Every row gives one point. The points of each table are mixes of a few directions, plus a little noise. How many directions does each table use, and how many do they share? Where both have some left over, give the other angles between the two spaces (their principal angles), to ten degrees, smallest first.

First (5 x 2):
[[-54, -39],
[33, 23],
[-61, -43],
[24, 17],
[60, 43]]
Second (6 x 2):
[[-74, 20],
[-21, 5],
[-59, 15],
[6, -3],
[74, -20],
[74, -19]]
Directions: first 1, second 1, shared 0; angles 50

First (8 x 4):
[[-12, -19, 6, 5],
[37, 59, -19, -15],
[-60, -95, 31, 25],
[29, 45, -15, -12],
[0, -1, 0, 0],
[-40, -63, 21, 16],
[24, 38, -12, -10],
[23, 37, -12, -9]]
Second (8 x 4):
[[-52, 11, -12, 20],
[58, -4, 39, -58],
[55, -3, 25, -7],
[-23, -37, -65, -35],
[-12, 2, 0, -10],
[-33, 26, 9, 71],
[-21, 0, -3, -28],
[27, 5, 8, 48]]
Directions: first 1, second 3, shared 0; angles 70

First (9 x 8):
[[-18, -10, 8, 1, -16, -40, -27, -26],
[-7, 9, -26, -14, -27, -3, 18, 28],
[32, -37, 5, 39, 10, 1, -35, -72],
[7, 31, 28, 25, 85, 29, 95, 65],
[-30, 4, 20, -55, -40, -6, -95, -24],
[-18, 24, 5, 4, 25, -15, 64, 53],
[2, 14, 22, 2, 38, 21, 18, 19],
[-3, -6, -37, -21, -57, -8, -20, -2],
[35, -27, -25, 19, -18, 20, -19, -41]]
Second (8 x 8):
[[-36, -13, -4, 40, 37, -22, -37, -4],
[22, 29, 35, -64, -70, 2, 42, 51],
[67, -32, -10, -5, -56, 12, -5, -42],
[15, -10, -37, 8, -41, 4, 5, -29],
[36, 0, 24, -69, -43, -3, 2, 54],
[-44, 9, -35, 16, 65, 4, -4, 1],
[-8, -2, 3, 36, 67, 15, -3, -34],
[-52, 19, 24, 40, 41, -13, 2, 3]]
Directions: first 4, second 5, shared 2; angles 40, 60

First (7 x 9):
[[-7, -11, -13, -1, 23, 15, -4, 14, 26],
[18, 2, -68, -51, 16, 24, 18, 16, 1],
[-16, -14, 8, 43, 8, 5, 4, 21, 4],
[2, -14, -17, 27, -28, -14, 12, 7, -39],
[-11, 33, 16, -32, 1, 12, -1, 7, 24],
[49, 25, 55, -14, -9, -27, 1, -75, -42],
[-34, -22, 18, 29, -11, -15, -29, 8, 27]]
Second (9 x 9):
[[-63, -18, 10, -23, 23, 5, 2, -27, -12],
[-18, -16, 16, -10, -18, 27, -25, -20, 39],
[42, 9, -4, 15, -21, 2, -7, 16, 18],
[-44, -2, -6, -13, 39, -21, 26, -8, -49],
[95, 22, -9, 33, -46, 4, -15, 36, 37],
[-5, 7, -9, 1, 20, -19, 20, 7, -33],
[-33, 1, -7, -9, 35, -21, 25, -3, -46],
[39, 11, -6, 14, -13, -4, -1, 17, 6],
[-13, -15, 15, -8, -19, 26, -25, -17, 39]]
Directions: first 5, second 2, shared 0; angles 40, 90

First (8 x 12):
[[-65, 23, -41, 40, 12, -29, 0, 60, -36, -16, -48, 23],
[17, -11, -10, 10, 25, -14, 8, 28, -52, -14, -14, -11],
[24, 28, -14, -22, -2, -47, -28, 15, 3, -23, 21, 36],
[45, -27, 71, 36, 41, 37, -14, 4, -43, -33, 10, -51],
[-28, -17, 28, 2, -9, 41, -30, -26, 25, 36, -26, -9],
[73, 63, -33, -15, 55, -13, 2, -45, -30, -28, 32, -24],
[-6, -51, -7, -47, -58, -13, 13, 3, 37, 44, 1, 31],
[-58, -8, 5, -4, -66, 38, 48, -37, 95, 34, 25, 5]]
Second (10 x 12):
[[-18, 49, -91, -17, -8, -76, -8, 33, -42, -13, 25, 39],
[-24, 14, -5, -3, -24, -2, -45, -15, 9, 11, 44, 4],
[87, 14, 39, -38, 57, 24, 79, -51, -63, -19, -47, 8],
[21, 22, 74, -4, 14, 26, -6, -28, 1, -25, -6, 23],
[74, 16, 90, -12, 57, 32, 63, -29, -30, -45, -62, 25],
[-13, -6, -18, -6, -18, 6, -22, -17, 4, 23, 30, -15],
[-44, -32, -42, 32, -22, -22, -10, 60, 37, 9, -7, -17],
[-43, -62, 5, 49, -21, 16, -9, 52, 68, 16, -23, -40],
[-10, -3, -37, -10, -15, -5, -14, -11, -5, 23, 27, -13],
[-28, -15, -17, 10, -23, 2, -27, 6, 22, 20, 22, -17]]
Directions: first 6, second 4, shared 2; angles 40, 60

First (8 x 18):
[[26, 42, -19, -20, -10, 95, -6, -36, -77, -57, 68, 63, 93, 3, 19, -15, -9, -45],
[-13, 29, -43, 29, 12, -29, -35, -28, 22, 9, 31, 12, -48, -14, 15, -6, -4, 15],
[6, -24, 0, -28, 2, -54, -4, -2, 11, -7, -13, -8, -10, -7, -3, 30, 1, 6],
[-19, 28, 6, -1, -3, -36, -14, -34, 54, 34, -6, -3, -31, -8, 6, -53, 22, -6],
[14, -60, 1, -2, 18, 33, 29, 68, -31, -36, -42, -24, 36, 5, -10, 54, -27, 14],
[-10, -13, -19, 0, 24, -19, -6, 9, 40, -6, -33, -15, -6, -15, 8, -14, -6, 7],
[-8, -4, -11, 5, 3, -64, -17, -10, 28, 19, 1, -10, -54, -7, -2, 18, 4, 20],
[5, 2, 85, 19, -45, 74, 51, 33, -46, 44, -6, -15, 19, 42, -31, -15, 19, -11]]
Second (9 x 18):
[[-31, 70, 15, -19, 4, 43, 15, 14, 0, -15, -20, -39, -5, 61, -35, -43, -5, -13],
[-43, 65, -9, -48, -14, 55, -6, 0, -3, -18, 16, -2, -20, 8, -1, -14, -6, -9],
[-18, -4, 34, -8, 28, 1, 14, -38, 16, -19, 7, -6, 25, -17, 18, -3, -10, 6],
[9, 17, -28, 13, 14, -10, 16, -5, -46, -12, -1, -20, 3, 4, 55, 37, 30, 13],
[66, -75, 60, -13, 27, 33, 15, -18, 31, 67, -15, 75, 16, 41, -55, -44, -13, 1],
[5, -24, 5, 34, 28, -47, 12, -12, -31, -18, 1, -19, 27, -18, 51, 35, 17, 26],
[-7, -39, -47, 23, -69, -51, -64, 66, 7, 7, 27, 24, -42, -58, -34, 24, -14, -1],
[-42, -13, -6, 0, -30, -32, -41, 24, 6, -26, 37, 9, -12, -61, -3, 15, -18, 11],
[60, 1, -23, 18, 12, 8, 41, -33, 20, 37, -52, -26, 4, 40, 5, -4, 18, -34]]
Directions: first 5, second 6, shared 0; angles 40, 50, 50, 70, 80

First (11 x 24):
[[-52, 12, -66, -35, 83, -4, -3, -44, -3, 18, -60, -64, 4, 35, -11, -82, 27, -16, 53, -49, 21, 31, -45, -3],
[56, -13, 72, 39, -91, 4, 3, 49, 3, -20, 65, 71, -5, -39, 12, 88, -30, 18, -60, 54, -23, -34, 49, 2],
[-20, 5, -27, -15, 34, -2, -1, -19, -1, 8, -24, -27, 2, 15, -4, -33, 11, -6, 22, -19, 8, 12, -18, -1],
[-1, 1, 0, 0, 0, 0, 0, 0, 0, 0, 0, 1, 0, 0, 0, 0, -1, 1, 0, 1, 1, 0, 0, 0],
[-47, 11, -61, -34, 78, -3, -3, -42, -3, 18, -55, -61, 3, 34, -9, -75, 24, -15, 50, -45, 19, 29, -43, -3],
[8, -2, 10, 5, -13, 1, 1, 7, 1, -3, 10, 10, 0, -5, 1, 12, -3, 3, -8, 8, -4, -5, 7, 0],
[22, -5, 30, 15, -38, 1, 2, 21, 1, -9, 28, 29, -2, -17, 5, 37, -12, 8, -25, 22, -9, -14, 20, 1],
[-13, 3, -17, -9, 21, -1, -1, -12, -1, 6, -15, -17, 1, 9, -2, -21, 7, -5, 13, -13, 5, 9, -12, 0],
[51, -12, 66, 35, -84, 4, 3, 46, 3, -19, 61, 65, -3, -36, 10, 81, -26, 16, -54, 48, -21, -32, 46, 3],
[-18, 4, -24, -13, 30, -2, -1, -16, -1, 7, -23, -24, 2, 13, -4, -30, 9, -6, 19, -18, 8, 12, -16, -1],
[13, -2, 16, 8, -21, 1, 0, 11, 1, -5, 15, 15, -1, -9, 3, 20, -6, 4, -14, 12, -4, -7, 11, 1]]
Second (11 x 24):
[[-13, 37, -95, -53, 48, -15, -5, -42, -12, -23, -53, -57, -55, -31, 10, -11, -48, -19, 55, -17, -85, 34, -11, 16],
[-21, 8, -32, -17, 35, -2, -2, -19, -2, 6, -27, -29, -3, 12, -2, -31, 7, -7, 24, -19, 3, 14, -18, 0],
[12, 23, -42, -23, 0, -8, -2, -11, -7, -25, -14, -13, -42, -37, 10, 26, -45, -7, 16, 8, -71, 11, 11, 12],
[-31, 0, -22, -12, 45, 0, -2, -20, 0, 17, -28, -31, 14, 31, -9, -51, 28, -7, 24, -28, 33, 14, -27, -5],
[-3, -6, 11, 7, 0, 2, 0, 3, 2, 7, 4, 4, 12, 10, -3, -7, 14, 3, -4, -2, 20, -4, -3, -3],
[-32, 17, -60, -33, 58, -7, -3, -35, -5, 5, -46, -50, -11, 11, -2, -45, 2, -13, 43, -30, -11, 25, -27, 3],
[24, -33, 94, 52, -61, 12, 4, 46, 11, 13, 60, 64, 43, 15, -4, 31, 31, 20, -58, 27, 63, -35, 22, -11],
[37, -12, 54, 29, -62, 3, 2, 35, 3, -12, 47, 51, 2, -23, 6, 58, -15, 13, -42, 36, -9, -25, 33, 1],
[5, -16, 41, 22, -20, 6, 3, 18, 6, 10, 23, 24, 23, 13, -4, 7, 20, 8, -23, 7, 36, -15, 5, -6],
[-5, -22, 46, 26, -9, 9, 3, 16, 8, 21, 20, 21, 39, 31, -10, -15, 40, 8, -21, -2, 64, -14, -6, -12],
[25, 7, 3, 1, -32, -3, 0, 11, -3, -20, 15, 17, -23, -33, 10, 43, -35, 2, -11, 22, -44, -6, 23, 7]]
Directions: first 1, second 2, shared 1

First (11 x 32):
[[-9, -15, -11, 0, 1, 8, 10, 15, 0, -4, 7, 2, -10, -9, -2, -3, 3, 7, -16, -5, 6, -12, -9, 6, 13, 2, -14, 1, 8, 6, 3, 4],
[-10, -35, -2, 3, -8, 30, 7, -1, -11, -12, 11, 16, 0, 0, -19, 15, 0, 32, 17, -23, 9, -10, 0, 14, 14, 10, -22, -43, 8, 12, -9, -2],
[26, 39, 16, 10, -18, -31, -18, -41, 15, 6, -22, -7, 24, 26, 6, 18, -9, -40, 36, 36, -5, 28, 6, -16, -36, -1, 35, 17, -36, -23, -2, -12],
[0, -16, -7, 8, -12, 7, 6, -5, 2, -10, 0, 8, 1, 3, -9, 15, -1, 1, 10, 4, 11, -5, -8, 6, 3, 8, -8, -12, -5, 0, -2, -2],
[-19, -52, -21, 6, -9, 35, 21, 18, -8, -21, 15, 18, -12, -10, -20, 15, 4, 32, -5, -19, 20, -26, -15, 20, 28, 14, -38, -35, 14, 14, -3, 4],
[-7, -37, -19, 10, -18, 20, 16, 5, 1, -19, 5, 14, -5, -1, -15, 21, 1, 9, 3, 0, 20, -16, -17, 14, 15, 14, -24, -19, -1, 4, -3, 0],
[-11, 11, -2, -16, 28, -4, 2, 32, -5, 13, 8, -13, -17, -20, 16, -35, 5, 6, -44, -13, -13, -8, 4, -3, 11, -12, -2, 26, 25, 9, 9, 11],
[12, 33, 7, -2, 3, -25, -11, -7, 8, 10, -11, -12, 6, 5, 14, -8, -3, -27, -3, 19, -10, 14, 4, -12, -17, -7, 23, 29, -10, -12, 4, -2],
[-4, 8, 6, -9, 14, -1, -4, 9, -6, 8, 4, -5, -4, -7, 5, -16, 2, 8, -12, -11, -9, 1, 9, -2, 3, -7, 3, 5, 11, 5, 1, 5],
[4, 20, 23, -9, 13, -1, -15, -10, -11, 14, 1, -3, 8, 4, 3, -11, -1, 14, 14, -17, -18, 13, 23, -6, -9, -9, 14, -11, 5, 2, -5, -2],
[18, 47, 11, 0, 2, -38, -14, -14, 15, 15, -17, -17, 8, 9, 19, -10, -5, -42, -1, 30, -11, 20, 4, -19, -26, -10, 35, 43, -18, -17, 7, -3]]
Second (11 x 32):
[[7, 28, 16, -7, 11, -15, -14, -7, -1, 14, -5, -10, 6, 3, 10, -13, -2, -7, 1, 0, -15, 14, 14, -10, -13, -10, 19, 12, -1, -3, 1, -1],
[-12, -41, -27, 10, -14, 19, 22, 16, 4, -20, 7, 12, -12, -8, -12, 16, 3, 6, -12, 3, 24, -23, -25, 14, 21, 14, -29, -9, 3, 5, 2, 3],
[3, -1, 11, 1, -4, 6, -6, -14, -6, 0, 0, 5, 9, 7, -6, 8, -2, 10, 22, -8, -3, 7, 10, 1, -5, 1, 3, -21, -3, 1, -7, -4],
[3, -12, 16, 4, -11, 17, -8, -26, -11, -4, 2, 13, 16, 13, -16, 19, -4, 24, 43, -17, -1, 9, 15, 6, -5, 5, -2, -46, -6, 3, -14, -8],
[6, 66, 0, -18, 36, -53, -9, 31, 16, 30, -12, -37, -15, -16, 45, -54, 3, -50, -66, 28, -24, 9, 1, -26, -13, -25, 35, 95, 8, -12, 23, 12],
[2, 2, 6, -1, 0, 1, -4, -6, -2, 2, 0, 1, 3, 3, -1, 1, -1, 3, 8, -3, -3, 4, 5, -1, -3, -1, 3, -6, -2, 0, -2, -2],
[2, 3, 6, -1, 0, 1, -4, -6, -2, 2, -1, 0, 3, 3, -1, 1, -1, 3, 7, -3, -3, 4, 5, -1, -3, -1, 4, -6, -1, 0, -2, -2],
[-11, -39, -29, 9, -12, 17, 22, 18, 6, -19, 6, 11, -14, -9, -10, 14, 4, 3, -17, 5, 23, -23, -26, 14, 21, 13, -28, -3, 3, 5, 3, 4],
[-4, -24, -7, 6, -11, 15, 7, -1, -2, -11, 4, 11, 0, 1, -12, 15, 0, 11, 9, -5, 11, -8, -7, 9, 8, 8, -15, -21, -1, 4, -4, -2],
[3, -8, 15, 3, -9, 14, -8, -23, -10, -3, 2, 11, 14, 12, -14, 16, -3, 20, 37, -15, -2, 8, 14, 4, -5, 4, 0, -39, -5, 3, -12, -7],
[1, 23, -6, -6, 14, -21, 0, 19, 9, 10, -4, -15, -10, -9, 19, -22, 2, -22, -35, 14, -7, -1, -6, -9, -2, -10, 10, 44, 5, -5, 12, 6]]
Directions: first 3, second 2, shared 2

First (8 x 32):
[[22, -5, 11, 14, -15, 46, -8, 2, -19, -36, 23, 17, -14, -10, -3, -25, 16, -29, -15, -25, 8, -30, 34, -40, 32, 12, -10, -36, 7, -17, -10, 17],
[-38, 6, -2, -1, 18, -20, -33, -6, -6, 58, -10, -25, -14, -1, 23, 2, -23, -12, 11, -13, -10, 9, -35, 7, -3, -17, -19, 21, 9, 14, 29, 2],
[22, 1, 16, -4, -10, -14, -23, 3, -44, -31, 11, 2, -3, -33, 22, -16, 7, -35, 3, -16, 8, -11, -2, -40, -11, 6, -29, -2, 5, 7, -7, -11],
[-49, -12, 2, 10, 6, -12, -12, 13, 27, 13, -37, 15, 26, -22, 4, 27, 14, 67, -17, 23, 6, 21, 37, 6, -30, 24, 29, -1, -7, 37, -5, 2],
[-5, 4, -25, 13, 5, -34, 13, 2, -4, 28, -12, -28, -4, 0, -2, 16, -26, 9, 13, 37, -13, 23, -36, 18, 13, -5, 10, 14, 4, 1, 9, -10],
[31, -35, 2, 16, -38, 95, 18, -1, -10, -45, 15, 31, -8, -9, -31, -28, 9, -37, -8, -31, -14, -21, 18, -36, 54, 8, -12, -64, 0, -44, -22, 6],
[45, 58, -4, -31, 34, -49, 52, -6, 47, -24, 37, -5, 4, 82, -19, 15, 22, 34, -7, 33, 35, -22, 33, 62, -21, -8, 48, 49, -10, -11, -6, 23],
[-29, -18, -1, -18, 1, -13, -7, -7, 7, 36, -26, -4, 14, -8, 5, 11, -18, 3, 21, -7, -20, 31, -49, 20, -30, -20, -16, 20, -8, 10, 9, -26]]
Second (8 x 32):
[[28, -8, 12, -29, -20, 17, 43, -54, 11, -28, -29, -8, 37, 15, -25, -1, -40, 24, 38, -8, 1, 26, -54, 22, 2, -27, -17, 27, -35, -21, 21, -32],
[-6, -11, -2, 5, -11, 17, 44, -4, 6, -1, -13, 20, 38, -32, -27, -21, -9, 34, 3, -1, 18, -25, -31, 2, 17, 12, -3, -48, -12, -14, 1, 13],
[26, 1, 7, -3, -7, 29, -26, -53, -25, 13, -23, -15, 27, 8, -25, 28, -31, 26, 17, 2, 5, 24, 0, -9, 8, -7, -10, -24, -2, -7, 15, 39],
[-34, 3, -19, 4, 29, -37, -22, 65, 9, 36, 39, 11, -47, 4, 19, -3, 40, -54, -21, 3, -29, -19, 6, 10, -18, 6, 9, 7, 24, 4, -27, -4],
[-29, 36, 12, -3, 33, -44, -6, -2, 27, -32, -15, -12, -20, 3, 16, 2, 4, 26, -3, 13, 5, 5, 10, -2, -8, 16, 15, 80, -31, 6, 23, -37],
[32, -25, -4, 15, -34, 13, -22, 48, -22, -4, 51, 3, -41, 13, 54, -19, 38, -80, -26, -22, -1, -7, 65, -14, -5, -17, 0, -11, 56, 33, -35, -6],
[-31, -19, -13, 15, -4, 23, 30, -8, 25, 17, -38, 10, 30, -18, -36, 14, -17, 58, 3, 23, -8, 14, -18, 13, 20, 14, 18, -32, -19, -11, 4, 6],
[15, 23, 10, -5, 14, -19, -40, 7, -29, 2, 31, -6, -23, 5, 22, -2, 16, -37, -10, -13, 9, -20, 24, -20, -13, 1, -12, 4, 19, 9, -2, 24]]
Directions: first 6, second 6, shared 2; angles 40, 60, 90, 90
